Each row of a before or after table is a point. One or more steps were done to the points. Then noise was added and the rows were shuffled. The steps act on columns, c1 being the first. Name the steps. A step turns or swaps two columns, mirrors them in a line or flattens them onto one, adds a multiple of one to another, or multiplies or shifts one. Angles are multiples of 10 degrees, from the lower column toward the higher: turns from -170 to 170, lines from 10 to 170 but not 90. Use the fewest steps. Two steps may share a column if one is a turn and the other turns, adds or multiplies; they go together, in the order done. Otherwise the lowest column goes first.
(in the rows, 100 means zero)

Before (10 x 3)
[[131,78,60],
[110,46,32],
[77,140,163],
[141,96,77],
[83,125,168],
[161,62,179],
[81,136,137],
[89,105,122],
[70,118,140],
[182,98,137]]
After (10 x 3)
[[93,75,127],
[141,123,84],
[121,154,71],
[191,102,116],
[91,64,116],
[87,60,126],
[98,96,108],
[151,103,91],
[80,82,114],
[172,140,131]]
Steps: shift c1 by 10; multiply c2 by -1; multiply c3 by 0.4

Before (12 x 9)
[[81,81,92,89,133,82,121,72,102],
[84,84,137,96,101,82,40,73,120],
[101,133,148,135,48,41,83,90,105],
[102,108,143,112,140,103,116,129,137],
[75,124,80,115,55,84,112,138,139],
[117,99,89,88,99,49,118,117,82],
[151,91,93,77,109,66,125,76,85],
[117,122,141,96,137,106,125,96,80],
[98,91,53,128,97,67,106,98,122],
[118,72,133,126,116,89,114,112,95],
[119,53,116,135,58,112,61,124,108],
[92,48,74,65,87,109,118,103,137]]
After (12 x 9)
[[101,157,143,145,105,103,92,84,136],
[97,140,62,105,78,45,126,103,123],
[153,141,107,76,117,46,126,81,86],
[116,149,99,110,115,17,121,107,81],
[75,173,86,116,89,78,118,158,137],
[93,99,86,83,132,112,126,113,136],
[117,125,136,127,84,81,95,94,94],
[84,133,101,78,96,72,33,83,121],
[101,184,132,79,58,4,63,140,106],
[121,102,94,112,67,121,57,148,108],
[116,174,145,113,110,109,100,63,78],
[82,133,104,88,110,73,120,60,101]]
Steps: shift c2 by 50; turn c3 and c7 by -30 degrees; turn c5 and c8 by -60 degrees; turn c4 and c5 by -70 degrees; multiply c6 by 1.6

Before (11 x 14)
[[108,106,75,98,101,79,118,94,72,49,130,134,110,119],
[99,100,162,86,105,116,111,93,72,101,95,149,92,89],
[81,117,68,116,109,169,60,79,65,109,121,87,107,126],
[118,117,74,94,89,84,127,120,115,81,101,78,95,108],
[72,121,140,125,109,75,76,86,86,112,96,96,103,116],
[87,80,74,87,99,79,5,76,87,104,92,81,96,125],
[85,71,116,112,105,80,137,107,62,110,124,120,117,111],
[81,84,103,125,69,153,136,98,91,104,101,181,119,65],
[86,105,71,119,81,76,114,96,79,107,106,84,65,84],
[113,107,71,126,51,90,133,88,63,104,102,80,115,80],
[104,91,72,121,106,92,30,114,59,109,109,112,106,108]]
After (11 x 14)
[[77,72,110,92,87,141,67,109,66,75,48,122,114,109],
[97,102,157,81,123,81,89,91,75,99,106,149,94,97],
[103,106,68,111,87,111,70,91,56,86,102,80,116,46],
[69,119,142,124,81,119,127,85,92,95,115,95,105,115],
[100,92,75,137,94,112,167,114,56,114,84,112,106,108],
[74,117,68,119,67,54,140,79,71,103,23,88,105,117],
[121,119,71,101,77,116,71,118,111,110,102,78,97,93],
[83,79,74,114,53,112,187,76,90,132,124,83,97,112],
[106,107,76,140,67,145,64,96,69,143,36,133,107,108],
[80,81,103,111,128,48,65,98,94,84,78,181,119,53],
[81,102,74,109,111,131,90,96,83,87,95,82,64,75]]
Steps: turn c1 and c9 by -10 degrees; turn c7 and c10 by -160 degrees; add 1 times c10 to c4; turn c5 and c14 by 60 degrees; multiply c5 by 2; multiply c11 by 2.5; turn c6 and c11 by -160 degrees
